Every row gives one point. Each copy is the shape, with its points in the same order, stretched, turned, moved and blurred by noise. Is it also mirrored, or only turned?
(in the rows, 128 means zero)

Shape:
[[134 122]
 [122 134]
 [133  78]
 [107 161]
 [139  78]
 [144 182]]
Copy 1 (6 x 2):
[[139 117]
 [125 113]
 [169  92]
 [100 117]
 [170  97]
 [100 156]]
Copy 1 is: only turned
Copy 2, 6 rows:
[[143 117]
 [137 141]
 [118  70]
 [135 178]
 [124  72]
 [178 183]]
Copy 2 is: only turned
Copy 3 (6 x 2):
[[115 133]
 [130 134]
 [ 77 103]
 [165 138]
 [ 76 112]
 [152 182]]
Copy 3 is: mirrored

Shape:
[[ 86 100  74]
 [ 77 109  72]
 [109 170 147]
 [153 167 140]
 [135 135 117]
 [138 133 140]
 [ 72  97 111]
 [126 161 151]]
Copy 1, 8 rows:
[[ 72 101 145]
 [ 78 103 159]
 [159 142 140]
 [191 119 109]
 [142 108 114]
 [150 125 104]
 [ 65 140 145]
 [165 134 122]]
Copy 1 is: mirrored
Copy 2:
[[ 92 188  87]
 [ 83 193  90]
 [103 116 156]
 [120  78 130]
 [117 121 111]
 [142 113 128]
 [119 196 125]
 [122 106 145]]
Copy 2 is: mirrored
Copy 3:
[[ 93  86 106]
 [ 82  80  78]
 [154 163  84]
 [185 151 115]
 [145 127 123]
 [142 149 141]
 [ 88 128 111]
 [155 165 103]]
Copy 3 is: only turned
Copy 4 (8 x 3):
[[109 169  79]
 [110 148  76]
 [150  74 115]
 [179  91 123]
 [149 126 118]
 [142 118 134]
 [ 88 147 112]
 [151  92 131]]
Copy 4 is: mirrored

Shape:
[[148  76 178 151]
 [ 94 111 181 180]
 [109 102 138 175]
 [ 80 111 117 149]
 [175 153 104  99]
 [160 109 121 124]
 [109 146 111 101]
 [177 145 100 110]
 [132 123 117 106]]
Copy 1 (9 x 4):
[[175 170 183 112]
 [152 218 133 142]
 [172 176 144 161]
 [136 169 135 186]
 [118  67 131  98]
 [150 103 161 122]
 [ 87 121 120 145]
 [137  64 139 104]
 [116 111 150 129]]
Copy 1 is: only turned
Copy 2, 9 rows:
[[ 92  89  76 188]
 [ 50  99  77 151]
 [ 95 117  72 138]
 [113 111  94 106]
 [162 170 156 164]
 [144 132 113 166]
 [140 138 151 122]
 [162 170 145 164]
 [145 130 133 141]]
Copy 2 is: only turned
Copy 3:
[[ 86  79 155 107]
 [ 81  71 118 150]
 [ 96 111 101 128]
 [ 92 140 113 155]
 [167 143 153 125]
 [134 130 139 110]
 [131 150 152 166]
 [168 148 147 120]
 [124 138 154 140]]
Copy 3 is: only turned

Shape:
[[155 127 131 101 187 149]
 [159 136 108 132 161 175]
 [160 106 144 138  99 125]
 [135 113 120 169 110 143]
 [112 136 144 142 150 178]
 [123 162 134  74  98 161]
 [129 123 113 121 197 144]
 [139 106 162 168  61 144]
 [153 107 160 177  92 150]
 [114 110 102 142 166 162]
 [ 61 160 139 104  93 154]
 [146 140 140 174 113 122]]
Copy 1:
[[115 111 127  66 181 148]
 [175  93 125  78 173 121]
 [139 110 167 157 155 104]
 [182  99 134 158 144 118]
 [186 113 139  88 123 160]
 [149 133 172  76  81  89]
 [130 113  92  84 165 161]
 [183 106 190 176 122 106]
 [184 100 185 165 154 126]
 [164  92  93 106 136 152]
 [177 154 148 100  34 133]
 [181 140 146 155 168 120]]
Copy 1 is: only turned
Copy 2 (12 x 6):
[[149  90 111 141 187 144]
 [153 111 105 170 151 125]
 [122 136 143 125 117 110]
 [110 137 112 154 115 123]
 [131 143 107 171 158 165]
 [193 150 143 139 140 163]
 [137  96  87 148 172 144]
 [101 184 158 138  97 123]
 [ 93 156 147 155 114 115]
 [124 101  96 173 139 159]
 [152 180 111 127 120 201]
 [104 161 114 126 124  99]]
Copy 2 is: only turned
Copy 3:
[[ 90 132 134  60 144 130]
 [109  82 134  93 146 144]
 [152 123 137 132  88 121]
 [154  99 145 173 117 136]
 [157 111 114 118 150 141]
 [145 109  67 107 109 192]
 [ 98 135 153  93 161 131]
 [203 106 121 173  84 119]
 [187 101 134 151  96 103]
 [105 119 124 136 155 141]
 [180 137  64 174 131 196]
 [173 116 173 157 113 135]]
Copy 3 is: mirrored

Shape (12 x 8):
[[131 118 153  47 153 147 118 142]
 [133 145 152 139 124 134 153 169]
 [147 130  60 151 136 134 102 105]
 [113 127  91 138 135 105 129  75]
 [117 108  70 163 147 103 113 124]
 [145 135 149  32 164 161 170 119]
 [107 104 121 124  77 145 156 182]
 [140 165 137 140  45 148 123 168]
 [127 117  93 131 134  97  84  92]
 [102 149 135 142 109 170 124 144]
 [144 126  83 157 117  96 102 107]
 [145  83 109 171 116 129 118 102]]
Copy 1 (12 x 8):
[[175 117  65 112 142 156 115  61]
 [162 114 140 134  86 132 155 160]
 [115 161 150 136 164 151 123 169]
 [ 93 177 135 121 150 120 124 129]
 [144 167 145 106 151 117 133 182]
 [136 128  57 122 133 182 167  44]
 [177 111  90 160 121  81 158 178]
 [169 103 136 212 103 121 103 179]
 [131 165 141 117 157 118  89 126]
 [118 104 112 136 136 134 103 161]
 [138 175 166 149 148 119 117 157]
 [136 124 177 133 165 100 133 146]]
Copy 1 is: only turned
Copy 2 (12 x 8):
[[ 87 183 173 106 149 117 116 119]
 [167 153 155 128 125 154 112  84]
 [124 136  87 137 120  95  84 179]
 [105 127  78 128 137 106 147 139]
 [131 107  86 131 147 106 115 173]
 [103 189 149  67 146 141  94  93]
 [158 137 191 105  80 122 130 115]
 [169 163 187 149  45 115 117 104]
 [ 95 140  92 148 143  89 142 171]
 [121 134 164 155  87 140 106  93]
 [139 138  80 144 127 100 127 167]
 [141 133  96 133 104 141 132 186]]
Copy 2 is: mirrored
Copy 3 (12 x 8):
[[116 121 194 142 189 111  90 130]
 [121 147 132 111  83 118 129 112]
 [174 102  80 168 133 147 143 107]
 [114 125  66 144 158 150 140 140]
 [150  89  65 177 113 109 155 128]
 [ 99 174 199 163 193 172  93 133]
 [165  85 141 112 103 138 110 157]
 [189 122 115  58 103 131  84 102]
 [148 105  76 155 178 109 127 131]
 [124  85 119  84 107 146 100  96]
 [175 116  58 146 135 111 154 120]
 [150 102  92 109 139 134 201 128]]
Copy 3 is: only turned

Shape (13 x 9):
[[176 166 135  68 174 147 132 126 126]
 [163 139 118 122 174 139 131  98 168]
 [168 138 119 147  87 132 178 142 101]
 [171 139 173 101 113 153 197 206 139]
 [149 141 129 120 116 149  92 128 164]
 [119  80 110 140  85 112 153 122  96]
 [198 161 172 104 166 152 101 126 114]
 [122 122  88 152 114 120 130 168  79]
 [126 119 121 158 143  82 137 108 148]
 [124 143 118 161 127 127 137 129 164]
 [136 182 164  98 170 181  90  82 113]
 [121 129 118 146  96  93 138 155 107]
 [143 176 126 110 118 114 117 125 159]]
Copy 1:
[[132 142 123 135 191 116  79 163 152]
 [134 142 143 119 168 182 118 171 144]
 [105 164 146 201 144 129 125 117 124]
 [105 140 148 197 153  80 155 210 145]
 [135 138 180 103 150 137 130 134 149]
 [125 137 115 155 146 140 172  88 138]
 [ 92 108 134 140 173 142  70 166 159]
 [157 147 112 153 113 124 114  87 112]
 [125 128 135 128 158 179 165 134  87]
 [131 157 156 120 127 156 150 146 108]
 [ 73 151  83  77 167 134  45 153 172]
 [123 134 144 149 129 126 146 110  95]
 [126 160 170 115 160 130 126 145 114]]
Copy 1 is: mirrored
Copy 2, 13 rows:
[[ 97 129 102  42 165  56 131 141 120]
 [ 78 147 136  62 155 121 131 102 144]
 [118  81 115 133  78 108 144 153 185]
 [159  82 143  47 103  88 159 226 152]
 [121 158 155  93 108 125  89 121 130]
 [136  58 113 166  95 166 130 118 145]
 [ 94 153 119  42 105  58 148  97 102]
 [166 120 102 175 117 146 154 143 152]
 [ 73 130 137 133 135 165 161 115 126]
 [ 97 158 137 114 120 168 129 145 155]
 [ 71 179  65  36 129 102  99  87  85]
 [128 115 123 171 108 142 147 161 130]
 [ 84 149 136 109 129 100 100 161 124]]
Copy 2 is: only turned
Copy 3 (13 x 9):
[[ 93 151 143  52 104 166 133 108 166]
 [ 95 126 115 109 148 123 115 101 188]
 [154 156  97 105 162 140 188 162 105]
 [132 141 177 113 150 214 187 149 105]
 [120  83 136  99 130 129 109 111 130]
 [136 112  72 155 127 121 159 198 114]
 [ 94 146 119  56 139 186 100  96 109]
 [141 161 121 114 139  96 117 192 103]
 [149 127  98 160 139 124 105 133 170]
 [140 115 141 137 150 105 122 115 147]
 [ 70 136 137  63 101 125 109  59 113]
 [170 138 119 128 124 130 131 168 114]
 [156 109 144  85 109 136 125  92 152]]
Copy 3 is: mirrored

Shape, 12 rows:
[[107  90 129  96  73 108  87 164  77]
 [118 158 161 160 122  71 160 151 143]
 [141 139 161 147 155 123 130 150  84]
 [114 110 117 125  77 134 139 127 106]
 [ 90 127 112 151  93 133 123 102 135]
 [134 139 170 182  70 105 102 127 123]
 [ 88  69  85 103 116 132 163 149 166]
 [ 62 111 156 126 115 153 134 134 144]
 [108 142 122 108 144 168 139 164 148]
 [117 100 170  90  79 174 106 121 101]
 [ 97 167 131 125 138  85 190 146 151]
 [144 138 136 157 104  65 101  92 150]]
Copy 1 (12 x 9):
[[101 128 189 157  70  95  90 134 115]
 [104 137 144  99 169 133 161 187  95]
 [119 108 152  92 158 117 106 127 121]
 [ 73 129 155 140 103 138 134 118  93]
 [ 53 129 129 156 120 133 146 146 118]
 [ 79 172 152 144 163 149 105 154 100]
 [ 83  83 188 146  90 144 199 139 146]
 [ 50 119 171 105 115  89 160 129 148]
 [ 90  95 150  69  99 142 162 153 164]
 [ 74 156 178 123  85 100 115  82 133]
 [ 94 112 125  79 137 123 199 190  98]
 [122 166 124 195 147 153 140 182 121]]
Copy 1 is: only turned
Copy 2:
[[127 117 178 125 151 140 120 202 163]
 [108 180 156 149 142 117 183 119 142]
 [122 130 197 148 129 152 145 129  83]
 [ 98 106 136 117 140 134 125 130 154]
 [ 94 110  95 138 160 131 112 123 137]
 [119  85 154 168 177 125 177 132 146]
 [122 165  86  65 141 141 141 145 149]
 [112 149 110 109 154 206 131 123 134]
 [129 151 121 121  94 186 144 136 124]
 [144  84 163 112 147 207 120 115 147]
 [ 98 214 134 127 107 124 154  90 150]
 [142 130 131 167 175  57 144 115 122]]
Copy 2 is: only turned

Shape:
[[147  91 155 164 169 171 134 163 110 149 173]
 [145 137 117 157 156  78  85  98 145 143 106]
 [104 129 117 159 113  80  83 111 201 131 141]
 [169  74 110 149  82 151 145 141 112 115 140]
 [108 128  66 103  61  88 107 150 168 145 139]
 [153 186 179 160 137 163 139  93  90 143  85]
 [129 141 126 199 147  97 129  81  83 166 132]
 [116  93  85 127 105 121 140 162 106 123 101]
 [105  68 104 130  87 132 125 144 110  95 135]
 [134 123 122 133 106 140 181 140 107 103 154]
 [ 94  93  92 137 105 106 149 150 136 117 118]
 [119  94  96  72  97 102 128 119 120 123 136]
 [153 119 142 150 125 113 137 163  83  94 144]
 [138 142 187 146 157 133 126  69 115 133 114]
 [166 168 125 169 177 152 160  77  97 116 105]
 [ 86 125  75 135 111 101  51 115 150 120 152]]
Copy 1 (16 x 11):
[[162  98 210 148 125 198  97 138  93 146 154]
 [ 69 104 173 127  95  90 157 102  91 163 151]
 [ 86 100 167 111 155 140 171  76 105 158 148]
 [205  88 124 132 115 154 148 147 117 171 123]
 [136 152 109  70 161 113 153 100 153 171 167]
 [ 81 157 142 167  63 155 131 114 100 122  71]
 [ 92 148 121 153  63 141 151  88  65 165 162]
 [151 132 125 127 125 136 149 168 157 136 178]
 [170  87 103 140 149 163 136 155 146 145 159]
 [178 138  95 134 126 146 137 142 106 120 128]
 [139 132 121 137 150 150 165 137 144 125 186]
 [154 125  98 119 139  83 111 127 147 138 157]
 [147  97 130  94  87 136 138 165  95 116 151]
 [ 88 115 155 186  85 136 115  95  93 125  96]
 [ 87 147 128 199  89 109 149 148  56 147  89]
 [ 76 107 126 111 162 129 129 116 118 186 165]]
Copy 1 is: mirrored
Copy 2, 16 rows:
[[100 158 149  94 132 126  60  85 120 113 124]
 [144  93 124 111  89 157  89 144 180 129 101]
 [151 136 176  85  94 206 136 138 185  83  95]
 [124 171 161 126 118 141 133  84  92 126  49]
 [185 143 154 122 151 199 188 141 126 117  88]
 [150 140  78 112  93  90  97  91 164 127 139]
 [117 111 105  60  86 150 102 133 171 177 140]
 [132 133 132 156 165 155 170  94 129 160 102]
 [116 168 182 169 119 181 162  91 119 150  90]
 [110 162 134 111 121 122 170 104  88 125 113]
 [129 141 158 133 158 162 181 107 141 139  93]
 [131 161 166 165 132 145 170 152  87 143 103]
 [115 117 131 135 107 145 139  81  89 129 122]
 [118 146 132 115  70  95  91 127 159 123 126]
 [ 76 135  64  90  99  85 104 122 156 136 103]
 [131 148 146 145 106 240 140 149 170 130 114]]
Copy 2 is: only turned
